Every row gives one point. Before rounding, the points of a table are all equally far from one centre. They may lie mostly on one side of it. Write the centre, to within rounding.
In the rows, zero is written as 128.

Points, 7 rows:
[[149 157  64]
 [ 84 126  67]
 [121 187  72]
 [134 198 138]
 [ 69 180 110]
 [130 203 107]
 [ 71 108  95]]
Centre: [118 143 115]

Points, 15 rows:
[[124  92 125  84 142 179 138 107]
 [168 156 147  59 131 181  78  76]
 [196 140 151  39 135 155 194 113]
 [223  91 122  59 170 171 152 101]
 [145 153 132  55 101 188 144 109]
 [140 130 109  99 163 200 142  99]
 [173 114 114  39 121 194 141 116]
 [200 125 102  73 108 187 171 120]
 [120 121 120  59 174 156 118  86]
 [162  88  65  79 156 158 109 136]
 [176 124 100  28 160  75 125 111]
 [143 156 156  73 114 202 154 133]
 [205  95 116  29 162 162 152 114]
 [215 142 104  59 139 173 159  80]
 [185 106 125  73 130  89 147  65]]
Centre: [184 143 138  92 148 131 120 138]

Points, 15 rows:
[[139 163  56 179 128 102 161 176  82  88 142 137]
 [167 160  20 117 134  70 125 208 117 107 138 118]
 [105 189  50 179 131  88 134 131 123 177 112  89]
 [125  87  46 153 152  67  93 145 151 145  66 108]
 [113  92  34 140 110  89  91 174 136  82  95 113]
 [160  81 101 102 200 102  74 163  57 128 106 159]
 [185 178  50 171 126  55  76 140 111 172 106 145]
 [ 99 139  92 136 163  44  83 141 122  63 117 158]
 [158 155  62 143 107  57  43 181 140 133  77 105]
 [105 112  29 176  93 117 130 182 139 154 123 125]
 [163 106  59 183 130  97  81 121 156 125  89 143]
 [134 160  45 190 173  78  85 153 127 139 107  98]
 [134 126  68 128 170  58  50 113 106 148  75  82]
 [ 94  92  62  78 126  78  70 191 160 140  74 150]
 [ 96 131  21  98 134  48 102 219  89 135 121 129]]
Centre: [128 141  95 112 127  99 110 153 102 145 111 137]

Points (31 x 24):
[[ 79 127 172 147 113 160  94  91 141 134  72  99 186  59 115 172 138  89
  123  73  80 107 155 129]
 [126 101 143 147  93 150  38  83 113 106  67 134 182  56 124 170 163 105
  158  82  79  75 135 114]
 [110 141 183 169 117 150  86  91 116 138 116 129 167  56 125 194 168 130
  166  84  70  87 166 147]
 [111 115 184 183 156 120  91  96 126 127  82 155 182  37 130 146 152 113
  144  82  49 103 136  90]
 [130 132 170 158  85 162  67 119 130 126 100 107 211  86 122 160 181  97
  141  92  77  71 138 142]
 [117 135 181 216 122 113 108 104 102 136  98 134 201  20 128 151 151 133
  150  64  75 108 123 150]
 [ 95 107 182 148 132 133 122  79 111 125  83 117 197  65 101 162 168 130
  126  95  53  72 145 130]
 [ 91 106 142 174 104 157 111  77  99 165  91 136 176  24  91 178 164 139
  137 123 103  97 146  97]
 [131 121 139 181 133 151  94  97 134 168 102 135 206  23 129 127 165  99
  145  72  96  57 135 138]
 [100 106 160 155 142 172 108 115  69 143  95 150 197  19 146 165 144 116
  154  44  87  98 111 125]
 [116 114 164 174 126 157  76 120 106 140 128 143 211  56 139 198 136 121
  151  81  81  79 149 147]
 [128 128 180 196 146 150  71  98 142 122  99 133 220  69 124 165 151 123
  162  67 124  77 118 150]
 [127 130 148 177 129 148 112  93 131 128  74 110 193  43 145 173 186 138
  161  51 130  71 124  95]
 [102 124 154 151 132 137 126  87  65 166  76 149 181  71 121 151 140  95
  150  81  39 113 145 130]
 [139 105 163 156 118 162  91  95  88 149  90 135 145  19 130 183 140 124
  154 106  85  49 165 136]
 [117 102 178 212 115 137  90  98 122 144 114 118 179  68 128 142 177  85
  177  61 105  83 137 151]
 [122  98 195 175 145 153  91 123 118 176  69 104 185  62 130 179 134 160
  143  47  88  97 121 123]
 [105  89 165 220  92 137  93  82  97 138 101 122 193  35 126 165 149 142
  181 104  98 105 123 136]
 [120 123 145 156 103 155  86  82 122 135  91 116 191  57  89 187 187 100
  152  83  90  78 136 123]
 [115  81 150 144 119 155  42 110 104 160 101 155 156  67 108 168 147 112
  174  98  49  89 112 127]
 [ 78  87 175 186 127 176  75 149 130 142 126 112 186  66 149 164 166 119
  154  76 113  87 146 111]
 [108 106 158 220 117 153 133 123 113 165  84 117 185  69 119 179 155 132
  162  86 103  94 131 127]
 [107 100 125 177 121 163  97 138 120 151  89 122 214  61 116 153 156 101
  183  96  85  70 114 113]
 [118  96 179 162  92 127  90 108 111 136 108 124 185  55  99 157 168 151
  156 110  63  73 150 180]
 [122 117 174 188 152 134 100 106  96 143  76 136 181  39 141 185 143 118
  180  98  82  84 137 151]
 [ 97 127 177 169 102 182 122  77  74 143  99 128 178  42 136 137 182 119
  184  77  87  79 141 118]
 [123  70 129 165 142 147 109 102 106 157  92 108 193  61 101 181 165 100
  131  78  78 127 147 130]
 [124 115 168 182 139 142  89 149 102 131  94 122 172   7 139 171 139 110
  147  54  72  73 116 127]
 [ 84 140 143 173 130 164  70  90 113 168  78 115 149  88 124 190 179 143
  145  85  84  89 147 128]
 [106 105 183 137 127 144  77 106 150 153  66 145 193  33 128 148 175 131
  180  96 118  90 158 130]
 [111 128 125 189 128 170  75  97  95 153  61 140 205  42 114 169 137  90
  142  89  98  99 120 112]]
Centre: [130 127 149 138 121 127  91 113  93 130 117 115 151  77 127 113 128 140
 134  96 127 113 120 117]

Points:
[[130  82  42 109  97 150 100 144  71 160  52 139 126 160 109 113 142 212
  120 101 119  78  48 119]
 [127  96  81  78  81 127  55 176  78 144 102 183 135 156 117 147 111 161
  134 107  67  60  58 125]
 [157  96  88 121 143 160  97 139 105 187  76 144 169 186 122 147 105 154
  100 114 106 140  78 118]
 [110 107  97  85 102 111  43 139  95 185  64 203 120 161 106 126 133 162
  139 118  97 117  81 120]
 [105  99  94  87 120 141  64 162  98 174  85 181 156 179 113 122 109 184
  127  85  80  95  69 101]
 [148  95  76 122 106  81  96 132 102 189  81 184 119 162 109 129 114 161
  165 104  63 130  65 123]
 [123  87  61 154 137 155  57 166  98 149  93 181 173 161  86 156 110 179
  158 152 100 134  99 113]
 [119 105  87 130 116 128  95 150 107 191  73 148 204 170 152 140  96 158
  101 127 108  99  97 130]
 [ 83  86  83 108 117 129  52 138  54 141  55 138 157 157 120 107 112 161
  107 138 130  77  64 123]
 [144 110 113  97 101 106  67 146  63 147  82 135 168 173  95 133 143 149
  169  97 147  80  76 126]
 [ 94  73 113 112 120 105  67 167  61 158  72 123 167 125 121 147 126 170
  101 136 116 138  36 139]
 [105  98  94 110  99 124  81 135  51 198  66 141 162 159 108 154 129 158
  122 135 116  96  69  89]
 [133  85  90  87 120 134  70 157  78 160  84 140 177 166 100 117 104 249
   92  88  99  94  66 123]
 [109 108  83  95 120 107  64 120  72 146  83 170 150 158 102 132 131 202
  118  67 114  85  51 107]
 [123  52  94 106 109  60  76 153  66 159  78 128 176 184 127 144 165 206
  129 163 117 100  61 150]
 [ 82 118  97  87 101 121  37 167  66 117  88 153 175 190 138 104 100 172
   89 108 101  94  58 120]
 [ 95  92 102  89  97 120  52 164  88 160  40 154 135 166  94 142 117 207
  111 138 115 116  63 107]
 [120  65 114 100 121 131  39 172  96 150  71 157 131 182 112 125 120 161
  123  94 122 108  63 123]
 [125  71  75 118  75 137  74 153  85 158  91 159 177 191  53 132 123 184
  117 108 106  90  94 113]
 [ 95  66  92 139 130 136  79 195  58 158  81 148 180 150 123 149 131 215
  164 125  98  98  64 130]
 [103 127  90 140 109 128  36 172  66 180  82 140 198 175  96  99 168 203
   85 119 120 105  80 100]
 [108  87 102 104  91 115 108 173  94 144  86 166 167 151 129 154  92 154
  128 151  64  99  45 150]
 [120  38  89 124 119 116  36 167  69 158  57 138 148 156 108 126 107 162
  116 130  72 125  72 110]
 [106 108  69 128  89 135  39 180 116 148  52 168 139 159 129 158 113 152
  115 129  83 113  65 124]
 [ 80  95 132 106 109 128  26 162  80 149  86 169 163 157 130  95 151 168
  108  96 108 130  63 160]
 [112  95  96 109 133 122  59 202  87 148  77 160 173 153 127 164 109 185
  139 158 101 132  50 103]
 [105  91  76 107 150 154  53 180  80 173 119 122 159 172 127 147  98 177
  111 139 127  85  60 115]
 [125  79 122 137 117 147  68 165  84 160  88 130 186 167 120 157 111 187
  117 140 129  95  56 131]
 [134  72 150 105  86 106 122 160  67 150  62 144 131 184 141 129 113 152
  128 123 121 100  57 141]
 [144 100  65 115 108 112  73 147 100 148  76 172 167 168 125 103  72 176
  134 158 100  74  76  99]]
Centre: [133 123  87 120 111 112  97 161  68 122 122 128 119 152 132 116 153 191
 110 136  85 127 133 131]

Points, 27 rows:
[[165 218 118 153  96  97 154 156  87 105 155  85  64 113  78 174 105 162
  127  87 116 116 106 125]
 [100 141 125 147  78 119 120 116  54 141 151  96 104 112  93 171 119 156
  141 112  97 172 124 154]
 [171 186  54 148  83 110 155 155  78 104 124 129  83  94  60 145 140 172
  113 120 144 109 114 165]
 [150 192  81 130 114  52  83  82  97 126 119 173 104  92  90 179 135 133
  119  78 127 120 168 145]
 [141 188 103 113 100  64 160  80 141  92 146 159  90  66 132 125  94 181
  149  97  64 119  80 174]
 [174 201  48  72  78  42 114 106  89 104 144 138 112  89  70 150 127 141
  118 121  66  74 139 120]
 [105 214  79 130 152  86 135 105  89  67 147 142  69 112  55 108 107 166
  134  78  44 116 118 134]
 [183 204  67 129  85 145 107 105  89  93 175 144 101  90  97 125 125 108
  102 113 140 141 130 113]
 [131 192  77 149 141 137 106 101  99  95 133 144 114  51 105 150 160 161
   93  95 134 157  93 150]
 [192 236  91 142 109  96 108 107 121 112 158 141 116  95 104 157 131 101
  122  80  83  71 123 169]
 [127 178  67 134 101  71  71  97 101  78 133 132  35 102  72 151 173 131
  146  80 104 138 101 103]
 [132 180 113 138  94 121  79 104 114 126  89 131 161  71  30 153 134 142
  116 116 109 138 138 199]
 [191 249 110 155 127  86 130 119  79  73 102 138  96  71  45 134 130 133
  123 125  86 153 108 139]
 [189 202 100 140 100 129  87 117  68  66 160 165  71 122  69 162 170 132
   84 126  79 108 107 140]
 [151 177  79  55 128  74 172  96  82  74 133 121 122 103  64 171 152 196
  158 125 104  89 157 160]
 [149 201 154 121  92 120  89  67 143 109 133 115 114  80  44 166 143 181
   89 109 138 133 112 144]
 [136 194 140  96 113 111 112 125  49  75 104  67  66  94  91 149 144 161
   80  99 104 145 130 149]
 [106 160  80 137 131  96 101 110  77  61 126 122  83 100 127 176  87 146
   95 136 104 156  52 163]
 [103 137  61 135  68  74 117 146 107 101 121 158  80  95  87 157 143 168
  106  35 133  86 117 161]
 [137 240 111 127  80  91  93  99 147 109 142 112  85  95  66 121 154 160
  143  89 124 133  96 125]
 [153 188 102 163  61  86 125 104  59  88 165 109  98 107  76 168 132 200
  116 110  70 133 104 133]
 [110 212 129 126  86 100  84  76 106 103 147 107  52 100  98 136  88 137
   91 131 136  80  64 151]
 [122 215 111 178 104 114 105  96 112  97 162 134  75  93 113 169 163 157
  130  99  71 116 113 157]
 [157 210  85 155 134 100 130  75 105  95 134 130  61 113  90 125 122 139
   75 153  88 117  91 126]
 [ 93 216  95 102 124 103 119 122 115  70 140 158  66 119 105 146 117 163
  125 131 122  43 136 195]
 [134 201 116 172 145 118 136 157  55  95 177  91  79  87 109 170 126 141
  105  64 102 106 145 161]
 [176 193 153 131 154 138 151 120 103 127 125 211  66 111  38 108 127 161
  122 111 129 110 121 140]]
Centre: [139 120 155 127 128  67 113 138 101  59 151 136 129  78  76 114 127 120
 139 123 117  86 111 128]
